Each row of a before or after table is a point. One or more steps were done to the points. Then noise was added and the rows were shuffled. The steps act on columns, c1 being the first. Name the steps. A step turns or swaps two columns, mirrors them in a line or flattens them onto one, adds a multiple of one to another, or multiplies or shifts one. Angles are multiples of 10 degrees, from the lower column toward the higher: turns from -170 to 170, lines from 10 to 170 but not 90. Use the fewest steps. Two steps may share a column if one is a turn and the other turns, adds or multiplies; they go together, in the order done. Otherwise the lowest column goes first.

Before, 8 rows:
[[ 11  15 -21]
 [ 25 -89  50]
 [-21 -21 -10]
 [-36   1 -13]
 [-38  20   8]
 [ 71 -12  41]
 [ 24 -11   5]
 [-21  -7  -3]]
After (8 x 3):
[[-39 -10  -1]
 [ 73  41  10]
 [-39   4 -18]
 [ 23   2  11]
 [  9 -21 -13]
 [ 28  50  86]
 [-21  -4   9]
 [-20  -9  22]]
Steps: turn c2 and c3 by -90 degrees

Before, 10 rows:
[[ 54  16 -14  28  27  13 -28 -24]
 [ -4 -69  34  -1 -27  62   3 -24]
 [-38   9 -11  -7  20  27 -28  -1]
 [  7 -43  -6 -15  -8  -7 -26 -32]
 [ -3 -24 -51  22 -45   9  46 -79]
 [ 11  -5 -40  10 -33 -51  51  26]
 [ 18 -40 -21  11  31  32 -18 -12]
 [-16 -63 -25  31  12  38 -12  12]
 [ -3  -9 -23 -53 -11  28 -19  21]
 [-18  -3   0 -18  -2  10  84 -52]]
After (10 x 8):
[[ -4 -41  20   9  32  29  28 -10]
 [ 17 -10 -15 -53 -11  27  11  20]
 [-38  -4   5 -19  -2   8 -76 -52]
 [-42  -5 -36  10 -32 -52 -31  26]
 [ 49   9 -19  -6  21  29  -2  -1]
 [  9 -42  38 -14  -9  -8  23 -32]
 [ 19 -64  35  33  11  38   1  10]
 [  5 -67 102   0 -28  59  -6 -26]
 [-25 -27 -26  20 -44   9 -36 -79]
 [-22  14 -30  30  26  13  57 -25]]
Steps: turn c1 and c7 by 140 degrees; add -1 times c2 to c3

Before:
[[-63  -3 -19  26  11  -5   6   9   6 -21  11 -22]
 [ -4  12  42 -68  40 -56  -5  -7   1  -7 -19  18]
 [-22 -11  22 -75   4 -10 -56  16  -8 -10   2  41]
 [ 37 -36  -3 -62   3 -48   2  22 -12 -28  29   2]
 [ 37  24 -24 -88  16 -16  -5 -14  25 -58  52 -15]
 [-13  43 -55  25 -60  -6  35 -24 -26 -14 -16 -29]
 [-24  34 -28  18 -22  42  72  25 -33 -35  -8   2]
 [ -4  16 -83  20  18   1  27 -17 -12 -20  14  25]
 [ 52   8  24 -43  40 -21 -54   5 -14 -26   4 -11]
 [ 27  46  10 -55  10 -65 -33  45   1 -30  26  16]
 [ 17   7  46 -38  12 -23 -21  -2  12  20  44  25]
 [-56  19 -61   2   2  32  42  29 -23  40 -10 -27]]
After (12 x 12):
[[-22  21  35  28   6 -37 -26 -43  -3   3  17 -37]
 [-26  74 -15  15  13 -61 -31   2  13 -51  53 -55]
 [  5  -2 -75  27  18  29  26 -22   5 -42 -12  21]
 [-46  47  17 -11  43 -27 -53   1  19 -48   8 -41]
 [ 36  19 -51 -28 -46   9  36  -2  30 -34 -29  24]
 [ 47  -8 -20 -26   9  -2  10  -3 -40 -40  13  28]
 [ -4  17  16  14  42 -64  -5  15 -17 -25 -17 -67]
 [-48  26 -26 -16   1  -6  -7 -50  -5 -78  13 -88]
 [ 38 -16 -14   0 -18  46  69  23  22 -55  13  15]
 [ 18  24  15  41   5 -15 -60   7  -2 -32  13 -71]
 [ 56 -13 -46 -25  14  54  40  22  -8  22  17  -1]
 [-31 -37 -23   5   6 -42   1 -16  21 -47  34 -57]]
Steps: turn c5 and c9 by 20 degrees; turn c1 and c9 by 150 degrees; add -0.7 times c7 to c2; turn c3 and c6 by -20 degrees; swap c4 and c12; turn c8 and c11 by 60 degrees; shift c10 by -20

Before:
[[ -8 -27   9  15  -7 -22  28  40  35 -67  31   1  10  -7 -16 -27 -30 -43
  -26 -52]
 [ -7  -8 -70   6 -16  21   5  -8  -1  42 -32 -46 -26   8  16 -31  52 -30
   52  23]
 [-49 -59 -20  34  27 -12  52   2  41 -37  56  25  24   8 -42 -13   6 -19
    3 -25]
 [-21 -52  -2 -14 -55 -65  41 -15   4 -19  28  -2  54 -17 -13 -26 -25 -40
    3 -39]
 [ 59  21 -60  19 -50 -44 -25 -35   9 -24  -4 -26 -25  49   3  28 -14  27
    5  22]
 [ -9 -40  20  30   0  25  33  27  42   7  47  -4   4   3 -13 -16  13 -31
  -42  33]
 [-45 -19  -8  14  -5  13 -24 -10  -4  21 -13   4 -14  11 -15 -41  51 -30
  -21   8]
 [ 18 -15 -43 -17 -54  -2 -19 -64 -20  -7 -58 -32 -20  30  49  13 -33  32
   63   9]
 [ 11  31 -79 -48 -29  17 -27 -47   1  -6   8 -51  -6  67   5  -6 -18  41
   55  24]]
After:
[[-34  19 -68  22 -53 -43 -19  55   8 -24 -28 -21  -8   1   1  28 -16  52
   -2  20]
 [ -4 -10 -69  23 -12  23   4  -2   1  40 -29 -21 -30   0  13 -30  53 -59
   44  21]
 [-64 -14 -40   4 -54  -7 -15  19 -22 -12 -23  -4 -58   3  42  13 -32  67
   56   6]
 [-48  31 -77  -4 -22  17 -25  14   1  -8  -4   6   9  -1   9  -6 -15  83
   46  22]
 [  2 -56 -16   9  24  -9  51 -50  44 -38  22  -9  55   1 -41 -20   7 -40
   -4 -24]
 [ 22 -39  17  21   0  29  33 -15  39   7   0 -18  45  -3  -8 -15  16 -58
  -53  34]
 [ 39 -27   8   4  -9 -17  30  -2  36 -68   5  -9  30   0 -14 -35 -30 -85
  -34 -54]
 [-17 -56  -1  -8 -54 -64  42 -18   7 -20  52   7  24   1 -17 -24 -29 -83
  -12 -42]
 [-10 -23  -7   5  -6  15 -24 -43  -6  27 -14  -3 -12  -6 -13 -43  51 -60
  -35   9]]
Steps: swap c1 and c8; flatten c4 and c12 onto the line at 140 degrees; swap c11 and c13; multiply c14 by 0; multiply c18 by 2; shift c19 by -10
